Each row of a before or after table is a point. One or more steps were done to the points. Then noise was added and the rows were shuffled. The steps act on columns, c1 being the first. What was done? A step turns or swaps two columns, mirrors them in a line or flattens them onto one, adds a multiple of one to another, or multiplies or shifts one. Angles are multiples of 10 degrees, from the lower column toward the higher: turns from -170 to 170, lines from 10 to 170 but not 90. Use the fewest steps. Two steps may share a column if one is a turn and the other turns, adds or multiplies; they go together, in the order done. Otherwise the lowest column goes first.

Before, 10 rows:
[[  1  -3]
 [  5 -27]
 [ -6 -20]
 [ -6  53]
 [-10  13]
 [-21   1]
 [ 20  -2]
 [ 27 -34]
 [-15  60]
 [ 23  60]]
After:
[[ 32 -48]
 [ -3 -19]
 [-14  24]
 [ 27 -54]
 [ 56 -29]
 [-18 -16]
 [ 15  14]
 [-15  12]
 [ -3   3]
 [ -2  44]]
Steps: mirror c1 and c2 in the line at 20 degrees

Before:
[[ 35  26   5  21  12  41]
 [ 17   2   5  57  18   7]
 [-11   7   6  12  27 -23]
 [ -5  59 -51   0   4  57]
 [-44  16 -39 -31  -7  23]
 [-35  17 -51 -42 -42   8]
 [  5  34  -7  22   8  19]
 [  2 -17  22  12  29   2]
 [-22  28 -39 -42   3  11]
 [ 14  34 -20  26  20  16]
 [-45  27   4 -33 -19  -8]
 [ 30  11   3  11  17 -12]]
After:
[[ 31  29  31 -34 -16 -11]
 [-35  58  36  -1  28  16]
 [-20  25 -30  21  28  15]
 [-16  16  61 -42 -27 -16]
 [ -9  36   0  22  13  10]
 [ 17 -18 -15  11  24  11]
 [ -8   3 -16  57  17  11]
 [-15  26  42 -41   8   6]
 [  1  17  59 -30   5   3]
 [ 10   6   5  11  11   4]
 [-24  37   2  27  21  11]
 [-16  12 -27  11   6   4]]
Steps: turn c1 and c3 by -130 degrees; flatten c5 and c6 onto the line at 30 degrees

Before (14 x 11):
[[ 22  10   8  -9 -10  -4   5 -16  -7  -4  -2]
 [-19 -10   3  12   6   3 -17   7  21  17  13]
 [  0   5   5   3 -12 -15  12  -7  -3   7   2]
 [  1   3 -10  14 -11  -6   0  -7   6  -4   8]
 [ 14  21 -21  -4   6  -4   5  -2  -4  14   5]
 [ 12   5 -24 -11 -19   8   0  -5  -1  25  -3]
 [  8   9   2  -4 -12   3  -4  14 -14  17   2]
 [ -6   6  -6  -3  -4   1  -1 -15   2  -3  13]
 [  4 -11  -8 -13 -11   1   4  -9  -6   4   4]
 [  5  -4  -5  -3 -14  20  11  -9   4  24   9]
 [ -9 -22   4  26  -3   3  -6 -12 -16   4  -4]
 [  2  13 -17   0   2  -4  -2  15  13   7  -8]
 [ 19 -10   9  -3  -1   7  14 -10  -8   1  23]
 [ -9   0 -15   5   0  15   6  -9  -7   6   5]]
After, 14 rows:
[[  1   4   4  14 -11  -6   0  -7 -11   9  -5]
 [ -9 -29 -15  26  -3   3  -6 -12   7  -6  -1]
 [ -6   7   1  -3  -4   1  -1 -14  -6  12 -15]
 [ 22  13  -5  -9 -10  -4   5 -16   9   1  11]
 [  8  12 -14  -4 -12   3  -4  14   5  -9 -36]
 [ 12   7  -5 -11 -19   8   0  -5 -23 -18 -43]
 [ 14  27  -8  -4   6  -4   5  -2 -19  -5 -34]
 [  5  -5   3  -3 -14  20  11  -9  -6  -8 -60]
 [  0   6  -2   3 -12 -15  12  -7   5  -3 -17]
 [ 19 -13  -6  -3  -1   7  14 -10  10  17 -39]
 [  4 -14  -7 -13 -11   1   4  -9  -7   0 -14]
 [  2  17  10   0   2  -4  -2  15 -19 -10  -1]
 [ -9   0 -10   5   0  15   6  -9 -14   0 -19]
 [-19 -13  21  12   6   2 -17   7   0  -1 -53]]
Steps: multiply c2 by 1.3; mirror c3 and c9 in the line at 40 degrees; turn c10 and c11 by -130 degrees; multiply c11 by 2.5
